Every row gives one point. To make a cloud, some directions were put in groups of two or more. Within a group, all points are equally far from the middle, so they leave a hole (a ring in 2 directions, a hollow ball in 3). The other directions are filled evenly. Then the cloud was stretched, turned, moved and blurred a little. How many holes are there, and how many directions does each take, smallest first?
In the rows, 128 means zero.

Cloud (14 x 2):
[[177  44]
 [112 186]
 [170 142]
 [174 118]
 [ 43  64]
 [108 133]
 [158 147]
 [ 91  74]
 [131  72]
 [116  56]
 [159 147]
 [101 114]
 [122  77]
 [142 144]]
Holes: 0

Cloud:
[[188 159 133]
 [105 149 206]
 [170 103  92]
 [ 74 181  76]
 [131 135 230]
 [154 182  70]
 [136 147 191]
 [ 81 218 142]
 [169 148 105]
 [165  79 111]
 [ 76 145 180]
 [191 115 135]
 [ 64 131 186]
 [145 139 184]
 [136 140 125]
 [109 137 127]
 [184  81 152]
 [131 173 121]
 [114 160 199]
 [198 136 120]]
Holes: 0

Cloud, 31 rows:
[[152 133 195 193]
 [133 117  89 208]
 [ 49 112  69 157]
 [159 176 189 158]
 [178 107  76 104]
 [113 208 179 106]
 [ 88 127 167  87]
 [113 160 107  89]
 [106 212 153 114]
 [103 125 113  92]
 [122  85 177 175]
 [135 180 118 107]
 [126  90 135 106]
 [ 61 157 179 181]
 [ 69 148 184 181]
 [171 142 132 100]
 [157 174  90 135]
 [111  85 140 122]
 [ 22 177 181 172]
 [165  38  62 180]
 [ 74 187  99 189]
 [184 148 108 118]
 [105 203 184 159]
 [120 201 110 138]
 [124 172 150 183]
 [144 131 170  84]
 [ 93  97 133 172]
 [ 66 114 177 113]
 [139 146  77 203]
 [159 156 144  99]
 [ 72 119 121 103]]
Holes: 1 (2)

Cloud:
[[ 86  84 180 188 146 110]
 [121  81 227 139 136 125]
 [186 122 153 162  98  69]
 [205 147  52 120 209 136]
 [101 122 166 152 113 181]
 [169 104 181 134 109  80]
 [142 148 171 151 186 151]
 [179 114 100 187 127  72]
 [ 97 128  65 108 121 166]
 [188 145  51  87 188 109]
 [186 133  30  97 168 106]
 [ 93  76 212 172 108 116]
 [122  82 202  85  93  83]
 [106 125 161 136  71 121]
 [109 111 103  78 151  55]
 [116  76  88  90 140  71]
 [205  90  85  55 163 153]
 [189 131 116 173 167  74]
 [163  71 155  77 127 137]
 [132 122 134  44 209 133]
 [111 120 179  74 114 169]
 [ 83 144  91 202 105  88]
 [163 135 174 161 176  99]
 [ 85 179 162 220 141  90]
 [126 153 160  74 164 120]
 [172 110 144 142 192 134]
 [163 102 192 108 165 149]
 [130 120  53  68 203 140]
 [132 161 141 117 188 104]
 [134 104 164 149 176 182]
 [ 88  72 137 138 161 173]
 [113 132  83  92 212 157]
 [113 176 197 189  85 110]
 [153  94  99  75 124  71]
 [116 106 145 152 191 168]
 [ 93 178 209 200 107 104]
 [114 129 129  21 152 144]
 [100  60 126 109 118 160]
 [189 102 137  76 202 143]
 [127  98 102  45 142  78]
 [191  83 123  34 172 150]
 [168 137 106 159 180  71]
 [ 87 112 174 151 104 169]
 [203 119  50 116 184 123]
 [ 76 155 142 110 130 179]
 [ 57  97 210 186 100 119]
 [ 37 111 137 125 152 116]
 [ 52 137 148 126 157  96]
 [ 95 134 100  54 155 112]
 [130 182 147 165 171  85]
 [ 85 104 108  67 106 153]
 [128 131 200 166 120 149]
 [ 85 128 199 166 163 139]]
Holes: 1 (4)

Cloud, 100 rows:
[[ 78 131 103 126 135  57 155 128 144]
 [151 108 125  96 113 128 114  94  87]
 [ 82 103 142 123 166 134 174 108 111]
 [113 121 123 146 175 118 133 126 129]
 [128 101 103 163  34 151 133 132 163]
 [ 93  89 121  98 100  92 171  50 107]
 [124 109  77 149  94 130  82  81  80]
 [118  84 103 114 114 141 165 103  86]
 [ 83 106 106 183 136  85 192 164 151]
 [ 60  84 159  81 123 104 182 149 118]
 [122  95 131  59  84  78 139  77  76]
 [200 136 155 111 108 103 128 173 174]
 [126 141 174 138 151 143 110 163 173]
 [ 75 177 138 175 123 155 159  89 151]
 [ 80 100 137 143 146 100 129 166 105]
 [129 138 128 125 159 135 139 104 184]
 [ 99 125 111 105  78 152 148 163 152]
 [ 98 155 180 137 168 136 137  82 131]
 [221 112 181  91  74 125 139 156 125]
 [ 42 122 168 129 105 126 105 124 143]
 [159 207 169 142 165 153 156 167 144]
 [198 179  76 201 155 205 128  95 155]
 [119 104 100  67 112 108 155 166 153]
 [147 194 224  97 191 103 153 124  76]
 [163 150 210 149 129 156 138 133 143]
 [ 84 137 183 159 118 137 130  89 133]
 [227 150 143 130 161 149 184  85 161]
 [158 138 124 103 141 139 183 128 146]
 [180  72 140 153   7 142 145  93 186]
 [149 159  90 152 108 141 140  95 158]
 [147  96 134 135 130 140 185 162 193]
 [130  97  87 141  67 144  98  78  98]
 [159  62 128 129  35 117 100 105  91]
 [172 128 206 136 118 132 113 159 105]
 [109  97 128 185  93 114 111 118 159]
 [150 157 193 130 123 115 141 108  99]
 [180 125 111 126  44 197 164 125 163]
 [113 109 132 136  78 113 101  67 126]
 [ 28  82  87 102 155 138 171 123  95]
 [149 193  97 164 147 114 170 130 127]
 [145 119 136 144 103 122  99  81 151]
 [172 121 213 162  64 108 137 101 126]
 [143 184 208 106 183 107 175 168 119]
 [121 139 175 164 151 147 154 140 195]
 [172 157 128 101  97 203 133 154 162]
 [158 145  89 109  89 151 152  97 175]
 [145 129  64 126 119 147 165  90 153]
 [145 128 157 121 134 210 112 126 133]
 [210 132 143 198 120 187 161  87 147]
 [128 135 199 105  96 172 170 106 112]
 [ 87 146 194 166 132 155 202 135 124]
 [161 150 100  65 150 145 150  75  69]
 [ 74  87 120  61 150 149 139 145 101]
 [109 147 140  72  81 135 151 135 139]
 [ 96 106 152 116 103  98 109 139 112]
 [ 54  79 147  70 139  79 162 162  76]
 [205 165 128  83 124 122 169 130 108]
 [ 97  70 123 116 107 115 138 127  71]
 [ 52 127 147 144 157 136 138 135 132]
 [158  88 111  86 109 160 100 145  76]
 [188 135  81 176 144 194 123 102 146]
 [151 117  98 124 109 174 144 147 143]
 [ 78 173 168 149  93 145 127 110  84]
 [112 114 113 159 120 147 196  92 118]
 [103 108 142 135 116 151 117 143 149]
 [112 125 178 133  75 119 168 107  81]
 [137  81 136 116 103 128 151 156 144]
 [112 129 175 135 154 105 142  86 127]
 [ 62  70 114 114  94 137 106 129 147]
 [ 96 116 150 197 126 162 133 136 149]
 [128  62 134  91 139  73 153 107 145]
 [ 81  72 124 167  80 188 110 130 151]
 [140  61 101 151  26 152 112 157 136]
 [ 74 126 200 169 134 162 152 139 118]
 [126  78  78  99  99 120 117 145 187]
 [ 91 174 149 125 221 126 172 112  59]
 [ 49 127  89 107 105 113 137 183 118]
 [102 148 202 169  82 138 181 140  77]
 [138  68 101 148  43  93 141 148 158]
 [196  84 125 127  85 116 135  88 128]
 [ 95 150 151 133 104 128 147 125 206]
 [ 76 153 191 115 206 147 167 118 125]
 [222 117 132  91 128  98 156 122 120]
 [128 195 182 165  96 127 176 113 186]
 [202 165 173 103 184 131 213  97 126]
 [ 74 125  91 135  96 138 174 151 173]
 [ 73 119 114  57 105 108 132 160 133]
 [ 65 140 125  76 138  82 129 125  65]
 [125 155 149  75 137 125 124 162 123]
 [160 112 175 109 150  88 154 117 140]
 [109  94 136 128 117 169 143 157 124]
 [118  96 120 157  85  98 154 145 150]
 [ 75  73  98  97  85 194  85 138 145]
 [101 129 124 210 102 137  99 104  98]
 [100  99 138 141 139  92 118 162 117]
 [ 69 136 112 156  88 115 148 117 110]
 [126 160 168 146 155 110 134 131 187]
 [244 156 173 169 125 121 142 124 141]
 [172 138 162 140 137 171 187 115 114]
 [191 171 132  79 117 160 149  96 168]]
Holes: 0

Cloud (95 x 9):
[[ 89 169 134  95 116 169 127 158 101]
 [114 165 175 109 104 138  85 146 171]
 [ 99 102 173 122 118 116 109 155 112]
 [148 110 196 172 151 197 113 146 131]
 [ 77  86 129 123 127 117 145 134 160]
 [166 170 125 133  56 115  93 123 136]
 [186 135  46 111 173 129 117 107 134]
 [157 183 111 151 114 138 151 108 130]
 [ 99 105 132 124 203 171 106 156 152]
 [ 97  85 101 155 131 170  87 119 162]
 [131 154 180 123  77 152 149 162  94]
 [171 183 134 149 122 180 175 127 120]
 [135  96 114 171 110 189 111 166 116]
 [133 144  90  86 150 109 122 157 100]
 [214  99 171 105  98 109 127 159 153]
 [192  86 112 160  62  99 126 133 107]
 [140 149 158 122  43 154 156 124 172]
 [153 149   7 148 153 127  75 158  92]
 [154 117  93 171  82 162 114 147  88]
 [169 126 108  72  80 151 119 162  83]
 [195  93 107 145 137 118  67 181  91]
 [185  86 130 151 139 113 131 168 198]
 [150 149 189 135 118 173 162 179 126]
 [125 102  72 138 176 159 123 170 142]
 [145 150  99 158 127 133 137 170 180]
 [ 89  91 139 189 147 172  72 123 115]
 [102 146 126  83 178 112 146 185 164]
 [104 138  64 126 123  80 125 166 116]
 [152 113 133 196 145  75  84 139  92]
 [138 142  73  98 144 118 104 108 104]
 [104 145 113 127 180 114  58 135 133]
 [138  77  75 112 156 130 147 161 157]
 [144 178 154 154  66 179 170 126 127]
 [131 117 105 140 102 168 125  74 171]
 [166 166 125 158 113 130  98 238  97]
 [132 178 109 158 109 125 101 136 150]
 [105 131  86 144 162 183  90 182 156]
 [171  58  99 153 101 118 181 146 121]
 [146 158 123 168  94 122 101 223  96]
 [ 73 189  90 157 195 126  72 148 117]
 [168 128 124 175  98 156  54  81 148]
 [125 117 140 156 152  96 119 149  88]
 [ 85  75 169 133  87 149 160 149 143]
 [156  96 126 168  68 141  92 140 100]
 [216 149 111 123  94 105 140 131  72]
 [145 133 145 110  95 110 129 151  77]
 [176 143 103 136 109 108 119 182 172]
 [ 94 114  86 129 134 106 141 154 156]
 [114 161  76 143 155 152  45 212 113]
 [222 105 132 138 134 129 119 124 140]
 [110 137  81 173 125 146  83 166  90]
 [159  87 130 124  81 138 199 190 131]
 [116 129 102 140 111 122  32 146 159]
 [ 61 159 138 127 109 145  59 170 141]
 [182  92 119 135  66  93 120 184 109]
 [125 150  30 161 128 135  62 121  94]
 [117 137  87 112  75 145  96 182 114]
 [199 146 121  98  71 131 153 199  86]
 [105 144 123 127 192 165  62 144 149]
 [113 194  99 107  88 112 119 137 138]
 [119 144 145 145  96 137  55 149  72]
 [187 152 105 124  63 189 194 157 170]
 [ 45 144 170 126 139 165 126 169 133]
 [152 138 164 144  51 157 186 121 137]
 [ 76 128 115 187 170 143 144 149 104]
 [118 104  71 136 126 101  82 143 136]
 [139 150 215 115  88 147 153 186 129]
 [206 123 162 146 118 139  58 154 109]
 [194 125 154 140  66 194 131 179 152]
 [176 173  59 155 125 139  86 164 147]
 [125 141  67 112  65 128 100 147 100]
 [168  88 161 169  95 110 131 110 132]
 [127 107 199 100 111 155 138 190 123]
 [167 120  96 148 205 130  66 105 156]
 [158 135 200 134  92 155  78 166 107]
 [102  93 120 106  95 145 168 190 151]
 [142 160 116 105 128 197  70 176 168]
 [ 88 128 126 123 139 192  97 208 168]
 [136  89 100 118 133 134  99 188 132]
 [107  85 154  77 118 146 105 209 183]
 [181 130 112 194  99 134  76 100  77]
 [137 211  66 140 113 157  91  99 111]
 [123 184 166 158 125 111 149 168 146]
 [127 109 121  89 116 123 103 123 108]
 [132 131  98 101 132 131  47 203 138]
 [152 146  82 101 164 126  85 169 146]
 [203 136 156 116 103 119 128 195 131]
 [152 187  88 171 112 164 186  95 131]
 [176 161 132 188 146 139  83 121  98]
 [149 135 135 121 161 167 125 123 178]
 [ 98 128 147  84 145 107  88 160 143]
 [184 101  72 107 122 179  75 120 161]
 [163  92  79 103 148 172 100  96 121]
 [104 148 136 124 141 209 133 151  98]
 [131 145  84  93 130 149 147 200 111]]
Holes: 2 (2, 2)
